Rows are points. Examples show where two turns around zero, p and q, send a point. Where does a point land after both, in the order given? Backwards means that the second turn is done in reverse. Each puzzle has new turns, and all numbers are rounded.

Turn p:
-55  37  23 -> -57  37  17
-12  46  -6 -> -8  47  1
34  -21  -86 -> 53  -8  -79
12  -28  22 -> 5  -33  18
16  9  38 -> 7  0  42
5  -43  8 -> 1  -44  0
Turn q:
-47  7  45 -> -51  -5  41
47  -42  -22 -> 48  -36  -30
-33  40  -37 -> -28  51  -25
33  -5  14 -> 31  -11  14
Where do these land?
q, then p: -49  -22  37 -> -59  -28  5
p, then q backwards: 11  63  30 -> 7  66  24
p, then q: 28  -42  -31 -> 34  -28  -39
p, then q backwards: 10  1  -36 -> 15  -3  -34

Turn p:
35  12  -49  -28  30  -26 -> 26  20  -58  -31  22  -15
-1  19  51  -10  -16  -33 -> -4  26  50  -11  0  -34
28  -58  -24  32  -33  11 -> 38  -56  -17  30  -33  -8
15  19  6  -29  -29  35 -> 12  16  12  -26  -37  30
8  4  19  -5  -10  -17 -> 6  8  18  -6  -3  -19
-26  -5  3  18  52  22 -> -24  -16  -3  13  47  31
8  15  11  28  -52  8 -> 15  15  23  33  -43  0
-68  -6  -17  -8  57  1 -> -71  -13  -26  -3  46  14
Turn q:
37  49  -27  13  7  -9 -> 32  52  -25  -1  19  -8
21  14  15  -50  6  42 -> 10  7  28  -49  15  41
-20  -30  -13  -24  -9  -46 -> -16  -34  -19  -22  -20  -41
0  -25  -6  43  -6  53 -> 14  -21  0  49  2  48
-11  -50  42  34  -3  0 -> -5  -41  40  45  -15  -9
-7  24  -16  28  -31  2 -> 1  27  -24  23  -26  10
-21  19  6  -43  36  -42 -> -38  9  2  -44  25  -42
Where do these land?
p, then q: -19  24  -6  -27  -10  31 -> -20  11  -4  -17  -17  41
p, then q: -7  -26  20  -30  48  3 -> -22  -38  16  -30  35  -2
p, then q backwards: 5  16  -91  -28  -14  -25 -> -14  32  -79  -1  -37  -38
p, then q: 1  1  12  -27  -22  51 -> 4  -8  22  -20  -28  47
p, then q: -20  3  22  29  21  -28 -> -24  5  13  28  23  -29
p, then q: -1  26  13  16  -27  0 -> 1  32  13  17  -19  2
p, then q backwards: 7  -51  10  -39  4  -16 -> 3  -39  -3  -47  7  -27
p, then q: 24  33  0  8  5  -10 -> 15  37  1  -3  16  -3
p, then q: 9  -26  21  97  -4  -7 -> 31  -10  26  89  12  -28

Turn p:
34  -18  2  -1  22  -7  -2  -1  13 -> 38  -17  5  9  15  -4  2  2  11
3  -11  4  -14  37  15  2  14  20 -> 12  -1  4  4  38  14  -5  17  20
-15  18  2  11  -19  17  20  -27  0 -> -21  18  -2  0  -16  14  23  -27  3
-27  6  -9  -3  -9  -1  -10  -26  -2 -> -25  0  -12  -9  -4  0  -10  -27  1
-5  -29  2  18  4  0  -13  25  4 -> -1  -16  10  25  -3  5  -23  22  1
33  -5  32  -16  6  0  -6  6  -10 -> 33  -2  32  -18  6  -1  1  8  -8
-17  27  -24  6  -10  16  10  -29  -31 -> -24  16  -25  -5  -4  11  18  -31  -31
-19  4  0  -2  -14  -14  25  -9  -16 -> -29  -6  2  -7  -8  -11  23  -6  -8
-3  4  -27  -19  -44  -8  -6  29  17 -> -6  -2  -32  -22  -37  -3  -8  33  13
16  5  19  20  28  -18  -19  17  4 -> 23  11  20  22  15  -26  -19  8  -2
Turn q:
33  -12  -17  16  4  19  5  -20  -25 -> 30  -1  -26  11  -1  22  17  -12  -25
-3  -12  9  -22  -25  30  24  -19  29 -> -10  0  11  -24  -23  31  12  -31  26
-24  -23  -6  26  -7  -1  -11  -11  -1 -> -20  -23  -9  27  -3  6  -13  -12  -7
27  -26  -16  6  -17  -8  12  -6  -12 -> 23  -23  -20  3  -21  -2  18  -9  -7
-23  1  14  -16  19  -3  22  11  -4 -> -19  -4  30  -10  13  -2  17  11  -3
4  24  0  -24  -2  11  -31  -15  -6 -> 0  29  -11  -26  6  -2  -24  -10  -13
-18  -21  16  21  11  1  -23  -5  8 -> -8  -21  8  20  17  9  -28  -9  0
-16  19  -4  18  29  -11  -21  20  2 -> -11  9  -1  20  30  -12  -17  29  1
11  -15  15  -19  -16  24  2  11  0 -> 12  -8  12  -25  -19  23  -6  1  1
12  14  7  8  22  -10  -22  -18  -7 -> 16  15  -4  9  27  -12  -14  -11  -12
-9  30  6  1  -6  -22  30  26  -1 -> -8  17  23  8  -14  -26  22  27  10
5  21  -25  -16  -13  -30  12  27  18 -> -6  8  -14  -13  -14  -35  15  26  28
Where do these land?
q, then p: -8  7  -11  -7  -2  -5  9  5  -97 -> -23  -11  14  -14  -10  -13  26  23  -85
p, then q: 7  7  -6  -6  18  -13  -39  1  9 -> 17  2  -24  -7  22  -20  -22  -1  -1
q, then p: 6  2  14  -6  9  2  13  -31  -6 -> 5  4  11  -6  11  0  21  -27  -5
q, then p: 6  6  15  -6  6  -13  -1  5  5 -> 11  1  11  -5  5  -15  -2  2  8
p, then q: 17  23  6  -4  -7  7  5  -1  9 -> 10  23  0  -9  -8  -5  12  0  10
p, then q: -36  1  0  5  -12  1  9  13  27 -> -36  3  4  9  -4  2  -15  9  27
q, then p: 0  4  -19  -6  -2  5  0  -9  26 -> -6  4  -24  -1  6  4  2  -6  22
p, then q: -8  -3  -3  33  -1  3  -10  7  19 -> -2  7  -10  30  -7  2  -21  0  12
p, then q: 7  -1  -11  3  14  -12  12  9  18 -> 6  -9  -7  13  8  -6  11  11  20
p, then q backwards: 7  -43  21  -7  -2  49  3  6  -32 -> -9  -34  29  3  15  51  11  14  -23
p, then q: 3  -3  -6  2  -22  -23  -1  -4  19 -> -4  -13  -11  -2  -19  -16  -2  -10  20

Turn p:
-28  22  25  -44  -16  16  -19  -7  38  5  47 -> -21  14  -1  -60  0  33  0  -12  39  5  37
41  -21  -10  0  38  6  15  -3  -15  1  -41 -> 31  -13  -8  15  28  -14  0  10  -24  9  -52
-18  66  -2  -5  -13  7  -22  -8  -6  -32  -8 -> -4  54  -13  -10  -28  3  -19  -10  21  -40  -4
-4  -29  -21  8  39  -20  33  25  -1  10  -32 -> -12  -15  -15  29  29  -26  19  40  -21  15  -22
-47  2  -6  -13  -39  -13  -40  -11  36  -1  41 -> -46  -13  -11  -23  -29  15  -18  -19  40  -1  50
-31  -15  34  0  -21  6  -55  15  32  23  20 -> -39  -4  28  -15  -18  29  -29  -6  33  42  24
20  12  10  0  2  -21  -8  -28  4  -30  7 -> 19  -2  6  -5  7  -22  -11  -22  26  -25  -2
42  3  -20  27  5  13  25  18  9  -4  -6 -> 48  -5  -9  31  -1  7  16  22  -1  1  -6
2  -46  -33  -26  -11  -13  -2  36  -42  14  -13 -> -11  -37  -8  -8  -11  -15  -21  35  -62  10  0
12  33  -2  10  -17  16  22  -47  2  -1  -29 -> 18  15  -11  5  -23  2  34  -36  7  -22  -35
-31  -16  51  -8  -33  -17  -5  20  17  8  26 -> -36  -9  52  -26  -12  5  7  9  21  12  34
17  -18  -11  3  17  -28  10  29  -29  40  -1 -> 9  -6  1  9  7  -35  3  21  -42  38  9
6  12  -18  11  6  31  19  -12  -23  -43  -14 -> 18  11  -11  20  8  19  0  -2  -16  -51  -22
19  -5  3  37  42  16  27  -27  -24  10  4 -> 26  11  3  37  42  -1  20  -29  -24  5  -10
Turn q:
-8  6  -12  70  23  19  -35  13  -9  -13  -38 -> -9  30  -6  70  13  35  -18  22  -8  20  -24
19  22  -1  -19  -21  32  -25  42  18  -21  26 -> 20  29  -8  -33  -29  29  -28  27  18  -4  24
3  34  40  -10  -17  -26  -17  -15  -50  -5  -34 -> -1  30  27  -8  -15  -12  -4  -26  -68  5  -24
5  6  -37  -10  -34  28  20  -61  -30  -6  -13 -> -6  -12  -42  2  -24  27  43  -56  -20  -9  -3
5  -10  8  -31  12  1  -6  12  8  41  -11 -> 0  -9  10  -38  26  -2  -3  -1  11  26  -16
-18  -70  25  -9  35  29  -12  -25  -4  29  44 -> -12  -76  26  -2  42  24  -24  -17  11  15  39
-3  32  -1  -2  -29  4  10  49  2  22  1 -> -1  26  2  -26  -31  -7  14  36  8  31  -1
18  -17  -22  18  17  7  -2  -19  29  12  33 -> 15  -13  -15  20  19  -1  -4  -16  42  5  27
4  -9  19  9  -18  -3  25  -27  6  -8  -15 -> 1  -13  20  13  -19  -3  18  -23  3  -16  -16
-17  56  38  -17  14  -31  17  23  0  -25  4 -> -19  49  36  -20  -5  -35  4  23  -21  -31  12
8  -31  0  -12  44  0  -4  5  -8  -19  -17 -> 11  -16  3  3  45  15  -8  13  -11  -25  -14
10  15  -30  16  -25  -38  31  13  5  -21  15 -> 21  10  -26  15  -30  -42  23  19  5  -17  7
-27  -33  -26  -2  -1  -20  -1  -10  34  15  4 -> -21  -36  -24  5  9  -26  -12  -1  33  1  -11
Where do these land?
q, then p: 36  3  13  -27  -7  9  5  5  -22  -42  14 -> 45  -3  12  -26  2  11  -20  0  -13  -36  2
p, then q backwards: -6  -26  -9  -32  8  14  28  9  21  -8  -5 -> -14  -26  -20  -25  16  17  20  19  -9  2  -12
p, then q: 0  -6  23  -5  -10  16  22  -3  -47  15  -31 -> -4  3  27  -5  -8  9  26  -6  -53  0  -19
p, then q: -23  9  5  1  -12  -12  24  26  30  -6  -52 -> -21  6  9  -1  -29  -13  17  47  16  -4  -38
p, then q: -23  -27  -33  21  -15  8  -19  1  -1  4  -26 -> -20  -24  -19  33  -21  16  -8  8  -7  24  -15
q, then p backwards: 36  -21  4  -32  -25  -11  -13  26  27  5  24 -> 51  10  3  -34  -16  -14  -26  5  18  -13  12
p, then q: -33  -7  14  -25  -15  2  9  18  -62  -8  -2 -> -21  1  13  -16  -13  5  -8  16  -69  -13  16
p, then q: -17  -14  -14  -29  -15  -1  -56  -46  7  15  -5 -> -35  -31  -38  -14  0  4  -27  -48  1  5  -18
q, then p: 20  8  13  7  29  7  -37  14  15  5  20 -> 18  27  -3  -8  13  9  -28  -9  24  29  10
p, then q: 2  37  6  97  60  -51  16  -40  16  13  21 -> 1  41  18  87  26  -70  26  -33  46  3  28
q, then p: 25  32  -38  -8  13  0  24  8  24  5  20 -> 27  7  -40  -10  9  -10  26  20  27  -9  21
q, then p: -17  12  17  32  -11  18  -3  -19  -9  3  22 -> -11  6  20  12  -11  18  13  -30  0  4  30

Turn p:
16  -9  14  -21  17  36  -3  1  -42  8  -10  30  -29  21 -> 13  -14  27  -6  9  12  -9  17  -17  -9  -16  22  -61  9
-17  7  -33  -25  -27  -9  13  -24  4  -13  -1  -25  -10  11 -> -24  3  -33  -23  -17  -5  11  -25  0  -1  17  -12  -8  30
8  -1  14  -12  -12  12  34  -15  17  23  -32  2  -13  -5 -> -5  -2  -9  -6  2  9  28  7  32  15  -26  -18  -28  0
-24  18  -6  5  2  -29  -13  4  23  -5  -8  32  21  -30 -> -38  16  -2  9  7  -17  -3  -4  11  1  -18  24  39  -18
19  -13  25  -20  -5  -5  -20  29  -18  16  0  2  19  7 -> 20  -8  14  -15  -5  2  -17  38  -17  24  -14  7  9  4
-33  -26  17  13  16  -6  -4  -33  -13  1  4  6  13  -12 -> -10  -30  22  12  10  -11  7  -37  -16  16  -11  0  8  -14
1  -10  -9  -18  -27  -14  -30  24  27  3  10  -35  -33  36 -> -2  -7  -22  -2  -29  -4  -45  21  18  14  37  -20  -3  35
11  -29  18  -15  15  10  -22  29  4  -3  5  33  22  22 -> 11  -26  28  -5  16  14  -18  34  2  13  5  38  12  4
22  -6  17  33  -18  -6  -33  -15  13  -12  -12  0  -3  16 -> 30  -4  11  13  -35  2  -21  -17  30  1  -6  10  11  1
-3  -6  -37  -29  -8  27  14  7  -22  22  21  14  7  -31 -> -23  14  -22  -26  19  28  7  7  -38  11  7  10  -21  -24
-8  -11  -15  28  17  -16  -33  10  5  -20  -7  -37  7  16 -> 19  -21  -17  25  -7  -6  -30  -14  -6  -20  11  -9  35  17
21  22  -28  -4  35  -26  29  7  7  -9  19  15  -19  -7 -> -2  16  -19  -1  20  -38  18  18  5  -34  25  13  -11  -20
-22  25  -29  34  -23  -6  25  -11  -10  2  8  6  5  -6 -> -18  32  -15  26  -17  4  33  -25  -16  -5  9  4  4  -4
17  12  28  26  21  20  32  12  -16  -27  8  -18  -5  -25 -> 23  8  30  1  8  8  24  5  -7  -43  -2  -35  2  -23
-8  26  25  5  -2  13  12  -23  22  13  -3  -25  18  -11 -> 8  24  7  -2  18  2  14  -23  19  17  -15  -34  13  5
Turn q:
17  -5  -10  -16  -12  -3  21  22  9  -15  16  19  7  18 -> 9  -4  7  -8  -19  0  38  7  6  -14  16  11  9  19
7  -9  17  21  9  17  -36  23  -2  0  -2  9  15  -13 -> 16  7  7  27  11  9  -24  31  -13  1  -5  17  14  5
-28  -23  -14  -5  -1  15  -3  -9  2  1  13  17  -7  12 -> -20  -14  -5  -2  7  14  -6  -2  23  -10  -2  11  -11  28
-22  -5  -9  -1  -8  -3  20  6  -11  -25  -21  -25  16  2 -> -29  6  10  3  -1  8  16  -7  -8  -27  -17  -22  11  -11
0  -4  19  8  -19  7  -11  18  19  13  -20  0  5  -8 -> 7  -7  13  23  -14  5  -3  25  4  10  -16  4  -4  -17
40  2  0  20  -13  -29  -97  -12  -9  -3  8  5  -19  -24 -> 43  -8  -46  16  -14  -50  -72  25  -22  -8  0  13  11  2
40  4  -11  38  -9  16  12  -26  -8  -18  -10  18  18  11 -> 32  15  0  37  -14  6  2  -45  3  -7  6  -1  22  12
-24  10  1  3  -8  12  14  -28  -12  12  41  -2  21  6 -> -31  -8  2  -2  0  21  -13  -19  9  14  42  -11  6  10
-20  6  -18  -17  -1  10  19  27  -7  15  0  -7  20  14 -> -32  8  -2  -11  -6  23  29  13  -2  12  -5  -1  13  7
71  -14  27  -11  -2  4  19  -6  0  -1  39  -40  -76  -13 -> 73  -25  -22  -16  12  -10  19  1  -34  -2  37  -39  -65  -3
-14  -15  -12  -14  22  -12  12  14  -9  16  -20  -8  17  17 -> -22  -2  7  -14  15  -1  22  2  -5  14  -31  -5  17  12
-9  -5  -8  21  -2  -25  -4  -40  10  6  10  7  19  -71 -> -7  -35  -17  19  29  -15  -29  -23  14  -4  21  17  24  -52
-14  3  17  -12  4  -21  21  5  -15  -11  -16  19  13  14 -> -23  7  34  -6  -5  -19  16  -12  -10  -2  -6  12  4  5
-25  17  -9  -13  -6  9  20  -7  -15  15  -19  6  -8  15 -> -32  13  -1  -9  -13  11  11  -21  2  15  -15  5  -18  2
-10  -1  9  -12  15  9  -42  -3  43  11  -15  -13  5  18 -> 15  0  11  -22  -5  8  -34  30  28  13  -32  -9  6  1
-1  30  -2  -16  17  15  15  -10  1  -20  -17  15  -6  -8 -> 5  28  9  -22  -2  12  3  -25  0  -10  -3  21  -8  -17
-9  9  1  6  14  -21  20  26  5  4  12  -21  -39  12 -> -5  20  -8  -13  18  -22  27  20  5  5  8  -23  -30  -1
Where do these land?
q, then p: 18  16  -8  12  -20  11  23  2  21  -36  14  7  23  -4 -> 10  25  20  -23  -6  18  24  -14  14  -6  24  -5  22  -16
q, then p backwards: 14  18  -2  -7  -16  -34  -15  -9  -8  24  15  12  16  6 -> -5  -15  -4  -8  -18  -46  -16  -6  4  4  18  -7  8  9
p, then q: 23  10  26  6  -6  19  -14  -18  12  -6  -18  12  25  15 -> 38  0  28  -3  -22  8  -1  -9  11  19  -14  12  1  -4
p, then q: 1  -12  16  6  -10  -9  -9  -6  -25  -25  13  -2  31  -3 -> -4  -25  25  6  -17  4  -3  -16  -30  5  9  6  13  4
p, then q: 8  25  10  6  4  -15  -3  19  13  -28  2  -23  14  16 -> 9  13  21  -9  -21  -6  6  11  -1  -7  14  -19  36  6
p, then q: -24  11  19  19  14  54  13  7  -13  32  -16  -2  -25  -21 -> 11  40  -2  18  33  20  -19  -4  -12  2  -24  -25  -40  -20
p, then q: -22  -19  -9  -11  -30  -2  0  9  -10  -6  4  -1  18  29 -> -24  -13  5  11  -17  17  8  -1  1  16  8  -1  -3  39
p, then q: -33  -14  15  13  -3  11  24  -18  -15  32  -47  -10  0  -19 -> -12  -1  -3  28  21  15  10  -28  2  9  -50  -30  -21  -16
q, then p: -14  -14  -31  -15  45  -9  6  -7  -5  31  9  12  -13  5 -> -12  -20  -26  4  47  -19  5  5  7  11  0  21  -20  18
q, then p: 7  24  -12  -45  18  -7  -25  -21  18  8  13  -17  -15  -12 -> -16  -1  -28  -51  11  -3  -32  15  -7  11  -2  11  -10  -3
q, then p backwards: -49  -33  -25  48  5  10  6  46  -20  -26  -32  51  -46  -27 -> -20  49  -41  19  50  9  23  11  -1  11  -48  69  -26  14
p, then q: 16  3  -38  -5  17  0  1  -23  -7  17  10  -22  -40  10 -> 14  3  -53  -19  9  -25  -3  -11  6  -18  9  -10  -16  11
p, then q backwards: 23  -11  -6  2  -10  -7  -15  3  24  7  17  -26  21  -1 -> 26  20  -13  2  9  1  -15  -13  18  13  21  -11  17  -4
p, then q: 29  -3  13  -39  -3  -17  1  20  -7  -8  1  -4  5  4 -> 0  -10  5  -24  -18  -8  26  31  -21  -2  -8  11  5  7
p, then q: 3  0  32  8  -5  -4  6  -4  22  -17  15  14  -14  3 -> 9  -13  28  0  -2  -7  -5  19  15  3  20  -7  -9  -19
